Rows are points. To make a cloud, some directions were put in groups of two or more. Within a group, all points are equally far from the middle, so they leave a hole (a ring in 2 directions, a hollow ball in 3). The other directions are filled evenly. Then the cloud was stretched, turned, moved and blurred a little. How many holes are there, and how many directions does each take, smallest first?

Cloud (14 x 2):
[[-24, 15],
[-24, -32],
[-41, -15],
[57, -18],
[-18, 34],
[15, 18],
[4, 20],
[-44, 25],
[-11, 34],
[-28, -2],
[-9, 19],
[40, 21],
[41, 12],
[14, 10]]
Holes: 0

Cloud (21 x 3):
[[-16, 28, 19],
[20, -34, -27],
[38, 41, -11],
[-16, -24, 15],
[28, -34, 1],
[-34, 11, -3],
[-22, 21, 18],
[22, -22, 26],
[-14, 40, -9],
[13, 46, 9],
[48, 32, -12],
[-13, -33, -5],
[2, -37, -21],
[8, -35, -30],
[56, -2, -4],
[-7, -30, -31],
[0, -15, 31],
[34, 25, -42],
[18, -26, 23],
[51, 28, -9],
[21, -35, -23]]
Holes: 1 (3)

Cloud (26 x 4):
[[-27, -13, -47, -36],
[15, 9, -60, -8],
[-12, -26, 28, 24],
[25, 42, 2, -19],
[-37, 11, 1, 7],
[3, -1, -24, 10],
[-24, 10, -3, 17],
[-31, 32, -6, 2],
[18, -12, 14, 6],
[-51, -35, -34, 24],
[-1, 35, 12, -18],
[21, 18, -6, 28],
[-51, -14, -18, 34],
[22, -12, 12, 14],
[-33, 17, 12, -9],
[-3, 29, -56, 29],
[8, -13, -25, 9],
[-34, 11, -32, 20],
[-29, 9, 28, -17],
[-44, 0, -37, -40],
[3, 21, -14, -10],
[-4, 35, 26, -27],
[19, -17, -36, 32],
[22, 20, -7, -27],
[15, -24, -44, 23],
[-18, -22, 10, -9]]
Holes: 0

Cloud (50 x 6):
[[15, 24, -18, 25, -14, 55],
[11, 33, -16, 14, 46, -21],
[10, 15, -4, -4, -31, -5],
[17, -28, 35, -36, -8, 7],
[23, 11, 7, -48, -30, 21],
[-18, 28, -8, 20, 19, -12],
[-43, -30, -19, -46, -4, 56],
[-1, 25, -1, -28, 10, 4],
[-9, 2, 42, 34, 18, 31],
[60, -12, -14, -6, -2, -2],
[-19, 19, -12, 24, -8, 21],
[8, 34, 10, -13, 17, 44],
[23, -26, 24, -38, 0, 28],
[3, 15, -31, 9, 29, -29],
[43, -37, -11, -18, 41, 27],
[4, 18, 27, -55, -2, -32],
[-22, 4, 17, 33, 22, 11],
[8, -46, 4, 17, 23, -25],
[35, -23, -24, 21, 15, 8],
[43, -23, -6, -20, 7, 9],
[55, 30, -23, -2, -20, 4],
[20, 26, -9, 11, 30, -13],
[12, 30, 29, 35, 1, 33],
[-16, -13, 35, 0, -30, 45],
[-30, -12, 0, -51, 26, 22],
[32, -5, 52, 20, 12, 4],
[-34, -26, -5, -52, -13, 27],
[-12, 29, 48, 12, 7, 19],
[0, -41, -42, -31, -3, -10],
[-4, -34, 3, -30, 47, 59],
[44, 11, -12, 15, 27, -15],
[30, 39, 31, 31, -21, 29],
[10, 34, -13, -15, 9, 51],
[3, -14, 58, -14, 15, 39],
[-43, -26, 3, -9, 3, 37],
[-20, -26, -12, -23, -22, 53],
[33, 29, -4, 5, 15, -3],
[-22, -35, 34, 1, -16, 7],
[-12, -10, 57, -20, 31, 14],
[-4, -11, -27, 25, 4, -21],
[33, -15, -17, 22, -18, 41],
[-9, -5, 8, -49, 0, 23],
[19, 21, 42, 12, 33, 12],
[-14, -7, 1, -26, 18, -8],
[-6, -23, 15, -11, -15, 39],
[36, -10, -16, -35, 5, 11],
[-15, 9, 0, -49, -19, 45],
[30, -11, -18, -9, 31, 31],
[3, 14, -3, 20, -17, -27],
[42, 7, -5, 16, -27, -12]]
Holes: 0

Cloud (88 x 8):
[[26, -29, 6, 7, 19, 11, 39, -52],
[-14, -11, 0, 33, 41, 9, -16, 35],
[-21, -17, -21, 23, 5, -11, -43, -24],
[23, 21, -32, 1, 5, -1, 0, -20],
[-17, -21, 31, 27, -32, 18, 35, 33],
[-19, -11, 37, 53, -7, 2, 2, -2],
[-3, -36, 25, 16, -37, 14, -11, -10],
[-7, -28, 44, 20, -20, -46, 36, -5],
[-24, 10, -3, 5, 20, 21, -28, -42],
[26, 8, -38, -5, -27, 0, 38, 11],
[6, 26, 17, 12, -40, 33, 24, -23],
[26, 19, 5, 40, -10, 32, 40, 9],
[26, 13, 59, -11, -18, -21, -9, -17],
[-17, -1, -35, 25, -16, -30, 35, 21],
[-22, 8, 44, 33, 19, -14, -3, 42],
[-26, -1, -3, -34, 6, 8, -17, 38],
[22, 14, -4, -3, -58, -18, 40, 2],
[-12, 12, -31, 2, 6, 13, 11, -11],
[34, 22, 43, 27, -19, 13, 8, 18],
[16, -31, 0, 2, 25, -32, 38, -31],
[16, 37, 28, -1, -6, -47, 3, -9],
[20, -34, -12, 22, 27, -26, -19, 7],
[42, 5, 18, -15, 29, 23, -4, 33],
[14, -30, 15, -29, 3, -39, 37, 1],
[31, 25, -9, 44, 18, -5, 0, 10],
[11, 39, 15, 23, -8, -50, -7, -15],
[16, 36, 29, 42, -3, -28, 29, -4],
[-10, -19, 29, 35, 17, -41, -28, 9],
[14, 33, 12, -18, 2, 26, -17, -26],
[1, -36, 6, 33, -13, -32, -23, 47],
[-21, 4, 12, 46, 19, 2, 31, -43],
[22, 24, 6, -21, -4, -45, -3, 38],
[10, 28, -2, -12, 30, 17, 5, 24],
[38, -19, -11, 24, 4, -46, 0, 36],
[23, -18, 52, 19, -40, -20, 12, -12],
[24, -37, -20, -19, -8, -16, -33, 29],
[32, 17, -15, 32, -19, -34, -34, -23],
[36, 19, 22, 48, 0, 12, 42, 25],
[-19, 8, 33, 34, 32, 14, -22, 18],
[13, -32, 51, 0, 22, 18, 7, 35],
[-12, -24, 2, 39, 17, 18, 16, -29],
[16, -28, 29, -11, 50, 8, -24, 30],
[-12, 25, -8, -29, -10, -22, -4, 33],
[9, -43, -27, 6, -7, -21, 13, -19],
[28, 19, 15, -26, 2, 8, 22, -20],
[39, 2, 7, 5, -16, 34, 12, -19],
[33, 8, 1, 18, -47, 0, 22, 46],
[2, -25, 42, 3, -39, -39, -10, -9],
[39, -11, 10, 50, -2, -27, 23, -20],
[-22, -3, 44, 21, 33, -4, -32, -31],
[24, -30, 26, 36, -31, -5, -13, 4],
[36, 9, -6, 20, 11, -46, 38, -1],
[28, 1, 26, -16, 24, -33, -7, -22],
[37, 3, 30, -12, -19, 25, 3, 6],
[24, 12, 26, -37, -20, -30, -29, -12],
[-4, -27, 16, -9, 37, 0, -8, -25],
[-13, 37, 18, 1, 15, -31, 12, -5],
[-10, -33, -14, -22, 26, 4, -30, 27],
[-27, -13, 41, 11, -20, -47, 3, -12],
[-1, 40, 40, 13, 26, 13, -21, 25],
[35, 13, -5, 12, -23, 30, -16, -4],
[25, -16, 60, 5, 11, -3, 22, -9],
[-24, 1, -8, -18, -32, 3, 12, 19],
[33, -4, 31, 34, -5, -47, 3, -2],
[3, 31, -1, 17, -4, -49, 30, 23],
[26, -20, 15, 18, -48, -42, 8, -15],
[-17, 37, 39, 2, -13, -27, 36, -25],
[34, -2, 33, -16, -35, -4, 44, 32],
[-13, -28, 31, 12, -1, 36, 38, -11],
[-9, 3, -42, 9, 4, 5, 47, 7],
[-4, -28, 33, 14, -42, -32, -27, -6],
[-20, 11, 10, 5, -49, -15, 20, 31],
[18, -42, 2, 9, -6, 24, -34, 34],
[-7, -48, -26, -4, -10, 11, 38, 21],
[21, -30, 30, 38, -35, 0, -5, -22],
[30, 9, 13, -21, 23, -15, -7, -35],
[-11, -19, 55, -12, -12, -39, -16, -9],
[35, 7, 51, 34, -27, -10, 1, -17],
[-18, 3, -6, -7, -33, 21, 2, 29],
[24, -3, 7, -34, -25, -35, -26, -18],
[27, -23, 14, -21, -40, 2, 19, -18],
[34, -6, 20, -20, 22, -34, 36, 29],
[29, 3, -5, -10, -49, -17, -17, -20],
[-23, -15, 55, 15, -12, -36, 37, -30],
[-19, -3, -38, 9, 6, -6, 7, 11],
[-16, -17, 53, 39, -2, 9, 35, -29],
[40, 16, 1, 35, 30, 2, 30, 25],
[7, -34, 0, -18, 20, -22, 24, -28]]
Holes: 2 (2, 4)

Cloud (86 x 8):
[[4, -5, -13, -10, 11, 26, -26, 26],
[-11, -21, -19, 15, 17, -35, 19, 13],
[-29, 4, 17, 20, 31, 16, -1, 5],
[-12, -11, 13, 1, 0, -14, -13, 42],
[37, 24, 1, -3, 14, -17, -28, 17],
[-26, 5, 6, -2, 13, -10, -2, -8],
[5, -11, -7, -3, -21, 15, -15, 31],
[35, 0, -10, 24, -2, -9, -36, 45],
[28, 12, 28, 11, 32, 22, -23, -7],
[26, -2, -4, 55, -20, -34, -14, -25],
[-9, -32, -21, 12, -14, -28, 1, 31],
[15, -7, 10, -32, 2, 18, -14, -31],
[5, -7, -18, -1, 26, -23, 34, 0],
[-19, 20, -9, -21, -20, -13, -22, 16],
[19, 16, -14, 36, -19, -4, -46, 10],
[33, 7, -6, -35, 4, -2, -26, 3],
[-11, 12, -26, -28, 19, -16, -2, 40],
[-15, 1, -8, -18, 9, -4, -7, 35],
[30, 20, -17, 0, -37, -15, -1, 15],
[-11, -27, 32, 21, -3, -16, -22, -24],
[-27, 26, 7, -23, -4, -31, 0, -13],
[24, 23, 12, -11, -16, -1, 0, -19],
[-6, -18, 18, -10, -17, -24, -16, 11],
[16, 7, 0, 12, -17, -7, 35, 4],
[20, 7, 41, 18, 6, -30, 5, -21],
[25, -12, -23, 18, -5, -4, -20, -26],
[-23, -11, 14, 11, 42, 5, 11, -8],
[-16, 5, 14, -13, -41, 34, 0, 6],
[44, -7, -39, 16, 18, -7, -18, 29],
[-6, -25, -17, 1, 41, 8, -23, -12],
[20, 27, 4, 1, -28, 25, -6, 1],
[-10, 19, -6, -40, 7, 22, -28, 13],
[8, -49, -31, 0, 16, -23, -10, 16],
[7, 32, -10, 17, 13, -51, -7, 6],
[30, -41, -6, 6, 1, -19, -17, 7],
[26, -21, -25, 38, -22, -16, -17, -11],
[1, 35, 36, 25, -26, -6, 21, 15],
[29, 20, -17, -34, -9, 9, -23, 5],
[0, 11, -5, -3, -16, 30, -27, -10],
[-21, 41, 16, 8, 16, -39, -13, -29],
[22, -33, 2, -16, 30, -15, -33, 17],
[22, 8, -35, 5, 11, -34, 19, 16],
[32, 1, -31, -14, 10, 30, -15, 19],
[-18, 38, 4, -9, 35, -37, -18, -31],
[-21, 20, 10, 1, 12, 16, 29, 17],
[4, 13, -7, 35, 10, -1, 23, 35],
[28, 13, 21, -10, 19, -20, 1, -17],
[-23, 14, -18, -8, 22, 13, 21, 0],
[-18, -11, 25, 2, 23, -6, -24, -16],
[37, -22, -14, -17, 5, -12, -22, 25],
[41, -13, 9, 5, -10, -26, -14, 30],
[-17, 10, 42, 19, 30, -3, 14, 17],
[33, 7, -32, 19, 8, -16, -14, -19],
[37, -16, 8, 18, -2, -11, 14, 27],
[-25, 32, -16, 40, -26, -41, -1, 12],
[37, 9, -22, 14, 36, -21, -10, 26],
[27, 35, -25, 9, -25, -21, -4, 21],
[13, -52, -19, -6, 6, -17, -7, 2],
[-25, 31, -40, 10, -6, -18, -16, 16],
[39, -22, -12, 36, 8, -34, -5, -6],
[39, 2, -6, -25, 34, -27, 4, 9],
[-17, 36, -33, -24, -10, -36, -37, 19],
[-3, -27, -14, 31, -28, -14, -17, -15],
[2, -42, -14, 15, 18, -23, -19, 25],
[-22, -23, -25, 25, -4, -46, 13, -24],
[28, 26, 18, -18, 17, 19, 1, 13],
[-17, 4, -22, -40, 16, -29, -4, -18],
[-13, 53, 21, 2, -32, 2, 26, -1],
[32, -13, -7, 40, -13, 2, 16, 34],
[19, 34, -24, 4, 11, 19, 10, 14],
[31, -1, 13, 2, -12, -18, -31, 23],
[-16, -31, 16, 45, 0, 21, -8, 20],
[-3, 13, 1, -17, 33, -6, 23, 18],
[0, -12, -12, 27, -6, -17, -37, 47],
[-2, -8, -34, 6, 15, 0, -35, 3],
[-27, -11, -9, 33, -3, -26, 7, -15],
[-35, 44, -28, -5, -7, 16, -2, 1],
[12, 54, 4, 34, -14, -46, -22, 22],
[-24, -12, 3, -33, 15, 0, 21, -28],
[-21, -12, 7, 3, 9, 15, -8, -16],
[-14, -8, 22, 10, 60, -1, 13, -10],
[-25, 24, -13, -21, -22, -8, -1, 21],
[-14, 8, -34, -3, 36, -20, -2, 1],
[25, 17, 30, 0, 8, 3, -16, -22],
[-5, 3, 26, 16, 13, 0, 35, 24],
[-1, 20, -13, 25, -12, -10, 30, -12]]
Holes: 1 (2)
